Rows are points. The window is the flat piece filled in between its corners: a triangle in 3 columns, a solid with four corners in 4, and so on. A path goes straight from each point to the next, and from the last back to the first. After which points does the path pass through the window?

Window, 4 rows:
[[-35  58  16   1]
 [ 40 -27   8   6]
 [-15   7  -7  10]
 [ 15 -40  24  17]]
Path:
(1): [ 44 -27  -5  48]
(2): [19  2  1 23]
(3): [14 -5 -2 -7]
(4): [ 24 -48   5 -17]
(5): [ 35 -28   8  25]
(6): [-13  39   8  46]
(7): [-34  28  11 -16]
(8): [-17  -9  -5 -29]
(9): [ 7 11 -7 15]
(10): [ 7 26  9 35]
(11): [ -1   9  14 -11]
(12): [ -2 -10  23  -8]
(13): [ 7  6 22 35]
(14): [ 19 -26  21  29]
(15): [  2 -54  24 -17]
(16): [ 29 -60   7 -23]
Through the window after points: 10, 14

Window:
[[ -2  38 -17  25  18 -58  22  -6]
 [-30 -46   4  -3 -28  23   3  22]
 [  9  10  -8  34 -24  13  -3  11]
 [ 12  29 -44  21  -9  -8  41 -17]
 [ -3 -17  14   3 -47  11  21  11]
 [ 32   0  -4 -17   9  -6 -17  23]
 [ -6  27   3 -20 -15   0 -18  24]
 [ -4   3  18  -9  37  -5  19   2]]
Path:
(1): [  6  -1   5  12 -21  -2  -9 -36]
(2): [  5   0  -9  16 -14  -1  24  31]
(3): [ 11  30 -12  18   2 -11  45  33]
(4): [  7  18 -25   5 -12 -12  -8 -40]
(5): [-11   0  12  -4  -7 -11 -24  -9]
(6): [ 0 -2  1 -1 -4  0 23 60]
(7): [ -8  -3 -10  -1  -4   6  21  57]
(8): [ -5  -8   2 -12  -8  -4   1 -14]
(9): [ -6   3   6 -22 -11   1 -29 -23]
(10): [  6  12  -2 -10  -7  -1  -5  30]
(11): [  8  21 -25  -1   7 -10  15  38]
(12): [ 10  17  -8  13  -7   1  -2 -26]
Through the window after points: 9

Window (9 x 9):
[[ -5  11  19 -16 -19 -25 -43 -21  10]
 [ 24  39   4 -53 -28  25  56 -51 -18]
 [-13  11  43   9  23 -43 -28  19  20]
 [ -1  20  20  25 -11  20 -11  31  10]
 [-54  -5 -26  13  16   3  10 -22  -1]
 [ -9 -23  37  -4 -10  14  10  12   7]
 [  1  16  22   6  31  24 -24   3  17]
 [ 30 -14 -11  31  33 -20   2  21  16]
 [ -5   5  -8 -11  17  11  -3  32  11]]
Path:
(1): [-19  10   7   0   8  -9  -5   5  60]
(2): [-16   0   9  -9 -11   6  12 -13  57]
(3): [  4 -12  21   3   7  13  -6  18 -33]
(4): [  7   5   9  -2  18  -3  -8  -5 -26]
(5): [ -6   9   4 -17   4  -2   6 -16  52]
(6): [-1  9 13 -4 -3 -1 -8  5 52]
(7): [ -6   6   5 -10   5  -2 -17   7  -6]
(8): [  3  11  28   7  19  -1 -21  23 -19]
Through the window after points: 6, 8

Window:
[[-34 -37  -8  -6 -46 -12  -7  -9  30   8  11   5]
 [  7  21 -22  25  -7 -28  -4  27 -34  28  24   6]
 [-17 -11  11  29  -9 -28  28  29   5 -11 -12   7]
 [  0 -18   5  23 -24   9 -44   3 -12 -12 -21  53]
 [-29 -12  18   4 -60   0  27   9  24  28  15   1]
 [ 25  18 -35  16 -13  49 -37  49   6  22 -11  -1]
 [ 24 -47  15  48 -16  14 -42  -1  33  29  47  -3]
 [-26  22  -6  -6   2  16  12 -22  16  34  16 -22]
 [ -6   2  -6 -11   0  35  25 -40 -33  -7   0 -40]
 [ 27  45   6  26 -11  -6  -6   4   9 -19   1 -11]
 [ 18 -36  18 -30  -1  22  23  -9  -2  23  43 -18]
 [ 19 -25 -24  -2  -2  28 -10 -43  -7  37 -17 -10]]
Path:
(1): [ 14 -17 -18  20 -17  29  15 -10  12   6  10   8]
(2): [ -8 -11 -13  25  -5  19  21  -4  13   3  21  11]
(3): [ -2 -14  24  -5 -37 -15 -14  12  -4  17 -14  -3]
(4): [ 22 -10  17  13 -33   4 -55  13  -5  17 -20 -24]
(5): [ -1   2 -17  16  -9  23  -5  13   5   6   4  22]
(6): [ -3 -20 -31  33 -19  19  29  -5  16   0  40  12]
(7): [-10   3  24 -19 -28  -3 -13   8  -2  35  -6 -18]
(8): [-15 -14   5 -11 -10   3 -14 -10  15  19  -2 -23]
(9): [  5 -12 -14  17 -29  38  16 -17  12   9   3  11]
(10): [  3  11 -30   6 -18  25  41 -27  15   5  30   8]
(11): [ -7 -24  24  -3 -24   9 -38   1 -15  34  -8 -16]
(12): [ -2 -11  11  -1  -9   8 -20 -19 -11  27   8 -30]
Through the window after points: 2, 4, 6, 12

Window:
[[  0   3  17  23 -17 -24 -20  15 -16  35 -29 -38  -3   5]
 [ 23  -2 -15  26  -3 -13  -1  34  31  14 -25  21 -18   4]
 [  0   7  16 -38   8  10  33  26  21   3  14  -6  14  15]
 [-16  15  38   4  -4  10 -11  22   2 -11  37  16  24  17]
 [-14 -30  -1  22  12  -3 -38 -22 -15  28   1 -17 -11 -13]
 [-15  32 -60 -13 -15   1 -10 -34  27  -3   3  -8   8  28]
 [-10 -38 -30   4 -18  -5  10 -45  37 -23  -3  15 -24 -11]
 [-35 -21 -29  11 -24   9 -23  41  22   7 -16  17 -24   0]
 [-20   6  15 -18  28 -24   1 -19 -29  -8 -39 -25 -24   0]
 [  2 -26  -4  15  16 -13  35 -21 -28 -16  23 -10   2   0]
 [  0 -33   9   9   8 -14  15  -4  -3   5 -38  19  10 -27]
 [ 12  -4 -24  -9  11 -30  17  28  18 -31  12 -29   9  -3]
 [ 40  20  12  -7  -2   9 -11 -10 -34 -25  10 -37  23  21]
 [-27  22   5 -46 -12 -18 -20  -1 -28   1   3   6 -19  -1]]
Path:
(1): [ -5 -21   5  -9  -1 -24  -9  -6  -1  -2 -16  11   1  13]
(2): [-10 -15   5 -16  -1 -12 -11  -2 -16 -14  10  -5  18  36]
(3): [ -3   7   5  -1   2   4   5  -8  -8  -9  10 -15   0 -12]
(4): [ -6  11  -2   2   2  -2   8  -9  -1  -6   2 -10  -6 -15]
(5): [  9 -23  -4 -16   6 -28 -10  -4  -2   0 -15  -5   8  30]
(6): [ 11 -37  -9   1   0 -23 -17   4  -6  15  -2   8  15  47]
(7): [ -9  21   0  11  -9  11  10   7  19  -4   0  -9 -10 -45]
(8): [  0   4  -1  -1  -2  -1   6  -1   3   0  -8  -5  -9 -14]
(9): [-12 -28  -1 -14  12 -33   1   7  -2   0 -13  17  11  33]
(10): [  0 -23   3   6   0 -19  -9  11   4   1  -3 -10   8  28]
(11): [  8   4  -8  23   5   4  17   1   3  -2  -2 -16   0 -19]
(12): [-13   6  -5   6  -6   6   4   3  -3   6  -4  -7  -8 -25]
Through the window after points: 8, 12
